Rows are points. Two turns around zero, p and q, are shown by what they do to some points. Where does a point land after both, in the order given? Backwards means that the second turn is done in reverse. Each puzzle has new turns, and all numbers are rounded.
In the rows, 128 means zero.

Turn p:
[175 157 118] => [179 147 114]
[139 153 177] => [163  94 156]
[154  82 145] => [125  91  87]
[ 79 133  95] => [ 85 163 150]
[ 93 116 105] => [ 88 145 134]
Turn q:
[129 156 121] => [130 131  99]
[ 58 157 103] => [ 64 104  87]
[174  72 109] => [176  98 177]
[144 135 163] => [138 165 134]
[134 121 145] => [131 142 141]
Where do these land?
q, then p: [142 100 158] => [155 103 150]
p, then q: [149 108 142] => [139 101 142]
p, then q backwards: [170 175  94] => [186 152 161]
q, then p backwards: [ 94  87 132] => [ 79 126 148]
q, then p: [ 85 169 114] => [ 83 169 132]

Turn p:
[147 184 134 165 115 188] => [174 154 153 139 107 197]
[ 85  68 146  91 171 114] => [ 83 102 114  88 190  98]
[166 198 168 159  75 153] => [186 175 168 119  64 159]
[108 163 142 164 109 125] => [121 173 157 137 111 144]
[136 136 112 104 153 106] => [140 130 100 141 147 103]
[ 97 126 125 122  85 153] => [ 98 136 117 105  98 160]
[118  67 135  95 138 118] => [ 98  85 115  96 148 100]
[147 126  89 111 151  98] => [136 114  96 163 140  98]
[147  84 102 141 155  97] => [115  84 133 162 147  94]
Turn q:
[137 144 138 132  96  87] => [115 123 126 137 135  75]
[191  96 138 133 161 133] => [195 153 149 142 149 135]
[102 141 115 104  83 132] => [101 116 100 114  90 110]
[ 97 139 133 168 123 125] => [ 91 105 144 151 134 136]
[127 153 118 109 152 158] => [122 154 101 121 131 160]
[128  91 142 158 161  36] => [142  89 184 110 200  88]
[122  76 133 117  99 194] => [155 124 145 126  51 161]
[113 212 143  76 125 139] => [ 70 190  75 109 127 119]
[135  99  92 156 153 149] => [160  98 128 142 137 170]
Where do these land?
p, then q: [131 124  77 159 118 105] => [107  85 151 165 126 131]
p, then q: [143 143 169  72 190 163] => [192 175  95  97 168 149]
q, then p: [150 153 175 129 164 136] => [162 179 141 133 150 144]
q, then p: [149  77 124 153 112 146] => [146  96 168 117  95 122]
q, then p: [137 152 109 144  81 140] => [ 91 124 140 166 101 129]
p, then q backwards: [ 48 161 123 121 151 110] => [129 205 157 110 165 128]
p, then q: [139  86 117 119  80  96] => [118  80 142 105 102  88]

Turn p:
[116 173 135 113 141  81 119  72] => [142 190 120 149 155 179 136 130]
[154 123 106 129  88 174  79 190] => [139  86 180 101  90  84 157 167]
[146 162 123 163 127 106 150  44] => [ 95 199 123 188 119 155 116 119]
[138  77 101 116  77 128 131 166] => [104 119 125  68 108  76 143 135]
[111  73 137 144  88 176  84 167] => [112  66 136  79  74 120 127 165]
[160 101 166 111 127 144 132 164] => [149 104 150  96 119 104  88 113]
[ 94 180 134 110 171 129 188  96] => [117 132 123 175 190 169 134  75]
[117 136 124 105 159 114 134  84] => [142 154 106 143 135 162 139  97]
[107 158 144 151 137  85 148 122] => [119 148 110 151 175 142 109 147]
[136  97 109 139 164 142 115 176] => [160  82 105 130 114  89 132 132]
Turn q:
[114 128 137 123  83 141 121 170] => [130 110 161 150  97 157 108 117]
[117 186 151  91  74 153 185 117] => [130 169 186 149 155 201 155 125]
[109 100 129 161 164 105 130 162] => [135  95  87 162 124 104 110 146]
[134 134  77 147 139 110 112 125] => [103 143 110 136 107  87 141 113]
[134 185 172 120 104 135 119 122] => [127 123 158 125 166 166 133  81]
[187 155 146 108 109 128 155 112] => [133 182 127 105 150 167 115 104]
[117 105  83 124 165 187 123 147] => [ 95 103  98 110  79 137 161 166]
[146 121  97 162 170 131 119  91] => [129 137  80 104 126  88 163 123]
[150  89 169 140 102 107 136  48] => [209 159 144  85 158 101 124 128]
[ 72  79 119 104 169  81  80 186] => [ 88  59 130 155 119  72  71 174]
Where do these land?
p, then q backwards: [117  98 150 108 181 116 121 157] => [147 100 179 167 144 130 117 127]
p, then q: [114 145 120  90  80 183 205 151] => [167 100 151 119 200 102 144 197]
q, then p backwards: [145 126 105  92 143 123 202 178] => [105 145 146 190 116  89 112  69]
q, then p: [113 118 123 164 172 113 139  68] => [146 158  97 146 168  76 131 102]
p, then q: [147 105 136 165 117 143 147 109] => [138 108 164 143 116  99 134 108]
q, then p backwards: [113 171 125 173  89 134  65 130] => [151 122 105  89 149 200 165 128]
q, then p backwards: [142 111 108 104 153 120  61 131] => [134  75 136 135  87 141 158 159]
p, then q: [154 141 161 143 158 107  85  84] => [120 124 120 112  98 159 138  58]
p, then q: [108 136 124 112  59 113 126 145] => [ 97 107 148 149 162 158 113 168]
